Rows are points. To make a cloud, some directions were put in groups of two or more. Within a group, all points are equally far from the middle, so they leave a hole (a ring in 2 directions, a hollow ball in 3). The other directions are filled evenly. Then the cloud was stretched, turned, moved and blurred a little. Count the holes, and give their numbers of directions, smallest first.

Cloud (21 x 3):
-2.3, 4.7, 1.0
1.2, 1.3, -4.3
-5.7, -1.1, 0.2
1.1, -4.7, -1.3
-3.6, -4.8, -2.4
2.3, -2.3, -2.1
-2.9, 1.8, 2.4
1.3, 4.0, 1.8
-4.1, 1.5, 1.6
-1.3, -2.0, -3.4
-4.8, 0.5, -0.2
2.9, -1.5, -1.8
0.3, 1.5, 2.3
3.8, 0.1, -2.1
-5.6, -3.8, -1.3
-0.7, -2.7, -3.4
-3.4, 2.5, -1.4
1.2, -4.6, -0.3
3.3, 3.9, 0.9
1.1, -0.3, 1.9
2.8, 4.3, 1.2
Holes: 1 (2)

Cloud (30 x 4):
0.5, -0.5, -0.3, -5.9
1.8, -2.6, 2.9, -0.1
2.8, -1.4, 0.9, -4.8
-3.5, -0.8, -1.3, -4.4
-4.2, -1.0, 0.5, 0.9
-1.6, 3.5, -1.2, -1.4
-2.9, 1.9, 1.9, 3.3
-0.5, 4.5, 0.0, -2.4
-4.0, -0.7, -0.9, -3.7
4.1, -2.5, 0.5, -1.1
-4.4, -1.9, -0.8, -0.6
-0.4, 3.9, -0.6, -2.7
-4.8, 0.2, 0.4, -0.9
-4.2, -2.2, -1.0, -0.7
3.2, 3.7, 4.9, -0.7
-4.3, 2.9, 1.4, 0.9
-4.0, 3.2, 1.4, 1.5
-0.4, 1.8, 2.6, 4.2
2.4, 1.0, 4.8, 1.5
1.8, 4.7, 4.3, -1.9
2.4, -1.9, 3.2, -1.7
-1.0, 4.1, 3.4, -2.8
1.0, 4.3, 4.3, -2.4
1.9, -3.0, 2.6, -0.4
3.9, -2.6, 0.9, -2.5
3.8, -1.5, 0.8, -4.0
4.6, 3.1, 3.9, 0.8
-3.1, 1.7, 1.9, 3.0
4.2, 2.5, 1.5, -2.8
-3.5, -1.0, -1.9, -4.1
Holes: 2 (2, 2)

Cloud, 52 rows:
-2.4, -1.2, 1.1, -0.2, -5.2, 1.0
2.9, 0.8, -3.9, 0.4, 7.3, -1.0
-1.4, 1.0, 2.5, -0.2, 1.4, 3.0
-3.1, 2.7, -3.9, 1.9, -0.5, -0.3
-3.8, 1.8, -0.6, -1.4, 0.5, -3.2
0.7, -2.0, -0.9, -2.6, 5.6, 3.5
-1.7, -3.3, 3.6, -3.7, 0.6, -0.5
1.2, 2.7, -2.5, -1.5, 1.7, 0.6
-1.7, -1.2, 1.6, -2.2, 3.9, 2.7
0.9, 0.6, -1.4, -1.3, 7.3, -1.3
-3.6, -2.7, 1.6, 1.1, -4.4, -4.0
-0.9, -3.7, 2.7, 1.8, 4.8, 1.8
-0.7, 0.4, -2.9, -2.6, 4.8, -1.6
-3.0, -3.1, -1.0, -2.3, 0.6, -3.0
1.5, -5.5, -0.5, -3.2, 2.7, 0.6
1.4, 1.0, 0.4, 1.1, 1.3, -4.7
1.1, -2.6, -3.0, -2.0, 4.5, -1.7
-1.9, 2.6, -3.4, -0.2, -1.3, -0.7
-0.7, -6.7, 2.1, -1.4, -0.7, 3.4
-2.0, -1.6, -4.7, -1.7, -1.1, -0.4
-0.6, -5.1, 1.9, 1.6, -0.7, -3.4
4.8, -1.5, 1.6, 1.0, 3.2, 4.1
-1.3, -2.2, 1.7, 0.4, -4.8, -4.5
2.1, -3.6, 0.4, 0.0, -0.8, -4.1
1.4, 0.2, 0.8, 3.1, 3.3, 3.7
0.7, 0.4, -1.7, -0.9, 5.9, -3.1
-0.8, -1.0, -3.6, -1.7, -3.0, -2.1
-0.2, 0.0, -1.0, -1.1, 0.1, -5.1
2.6, -1.9, -3.3, 1.8, 7.6, 1.7
1.6, 2.2, -2.2, 0.0, 8.0, -0.5
2.5, -3.8, -3.7, -1.3, 2.7, 0.6
-3.3, -3.0, -1.0, -1.5, -5.5, -1.0
-3.9, -2.5, -2.5, 2.8, 1.5, 0.9
1.6, -1.9, -4.7, -0.5, 4.7, -1.3
2.0, 1.5, 0.8, 3.7, 6.0, 1.2
-3.0, -1.6, 0.4, -1.3, 0.8, 3.5
-0.9, 2.3, -2.7, 3.3, 5.2, 2.3
0.9, 2.7, -2.0, 0.2, 3.0, 2.9
-3.1, -0.4, -3.1, -1.4, 3.8, -2.4
3.4, -2.8, -0.1, -0.7, 7.9, 2.4
-3.5, -0.6, 2.3, 1.0, -3.9, -3.5
0.6, -2.2, 2.4, 4.8, 0.3, -0.9
1.1, 1.3, -1.9, -0.9, -0.7, 2.0
-0.4, 2.2, -4.8, 4.3, 2.3, -2.6
-4.1, -1.6, -3.7, 3.7, 1.2, -1.5
3.1, 1.9, -1.2, 2.2, 2.7, -3.0
-1.5, -4.6, -1.6, -1.5, 2.9, 2.6
-1.2, -1.2, -0.9, 5.2, -0.7, -0.1
1.5, 0.4, -3.7, -0.9, 7.8, 0.3
-1.5, 3.3, -4.1, 4.2, 2.8, -2.7
-0.5, -3.5, -0.5, -4.4, 1.9, 0.9
1.3, -1.0, 1.9, -2.2, -3.4, -2.9
Holes: 1 (6)

Cloud:
3.4, -0.1, 0.8, 4.8, 1.7, -2.2
-3.7, -0.9, -3.2, 1.0, 4.4, -0.3
-0.3, 1.7, -6.3, 2.1, 2.1, 3.9
-0.7, 2.8, 0.8, 2.4, 4.9, -0.2
1.9, 0.2, 3.4, 2.0, -5.4, 1.2
2.7, -0.9, 0.3, 4.3, 2.1, -2.6
1.9, 0.8, 1.2, 5.3, 3.2, -3.1
-0.9, 3.3, -1.6, 5.3, 0.6, -5.3
-0.7, 2.6, 1.1, -0.1, -0.4, -1.3
2.8, 1.0, -0.4, 1.0, 4.7, 1.6
0.3, 1.4, -4.4, 1.0, 2.2, 5.8
-1.5, -4.5, 2.8, -1.9, 4.0, 2.8
-1.2, 0.7, -2.3, -0.7, 1.2, 2.8
-6.4, 2.1, -3.7, 2.3, -1.8, -0.9
2.9, 6.4, 1.1, -0.5, 0.0, -1.4
0.2, 0.6, 0.3, -1.2, -0.5, 4.3
2.7, -0.4, 1.1, -1.0, 1.0, -2.4
-2.0, 2.5, -2.3, 3.1, -1.9, 3.0
2.9, -1.4, -0.3, 2.0, -2.2, 3.2
3.6, 3.2, -0.5, 1.5, -2.5, 1.4
-1.6, 1.0, 2.5, 2.7, 5.2, 1.4
3.7, 3.3, -1.9, 2.5, 0.8, -2.2
2.2, 2.7, 3.0, -0.7, -3.0, 1.1
-4.7, 0.7, -4.3, 0.0, -0.9, -2.7
-4.3, 0.6, -3.2, -0.2, 6.2, -0.5
-2.2, 3.1, -6.3, 4.9, 6.0, 2.4
1.5, 1.2, 1.5, 4.2, -2.8, -1.0
-3.1, -3.8, 0.8, 3.3, 5.4, 1.4
1.5, -1.0, 3.0, 3.1, 1.8, 3.2
-0.2, 4.8, -2.8, 0.7, 0.3, -0.9
0.1, -2.7, 0.2, 0.8, 2.3, 5.3
-0.7, -3.5, 3.0, -1.0, 5.3, 0.9
-2.5, -5.1, -1.3, 4.3, 4.7, 0.1
-2.8, 1.4, -0.3, -4.6, 0.5, -3.1
-1.5, 5.0, 1.1, 0.2, 4.0, 1.1
4.4, 1.5, 2.6, 0.7, 0.2, 5.9
-1.5, -4.3, -1.7, 1.6, 3.4, 2.0
-1.2, 3.2, -4.2, 1.0, -4.3, 1.8
-5.4, -1.5, 2.3, 1.2, -2.3, -0.7
0.0, -4.4, 3.8, -1.2, -1.5, 0.0
-0.9, 1.2, 1.5, 2.6, -0.2, 0.0
1.2, -1.1, 1.4, 1.6, 2.3, -3.9
2.0, -1.8, 3.4, 3.9, -2.4, 3.8
0.2, 3.8, 1.3, 0.1, 4.5, 3.9
-2.2, -1.8, -2.0, -3.5, -2.2, 5.7
-3.7, 0.7, -0.6, -0.3, 3.7, -4.4
0.2, -3.1, -2.6, 3.2, 0.9, 0.1
-1.8, 5.1, 0.6, 0.3, 1.4, 1.0
-3.3, 1.3, -0.4, -1.7, 5.1, -2.8
-1.3, -4.3, -0.1, 0.7, 3.9, 2.4
-0.6, 2.6, 0.8, 0.8, 4.7, -1.8
Holes: 0
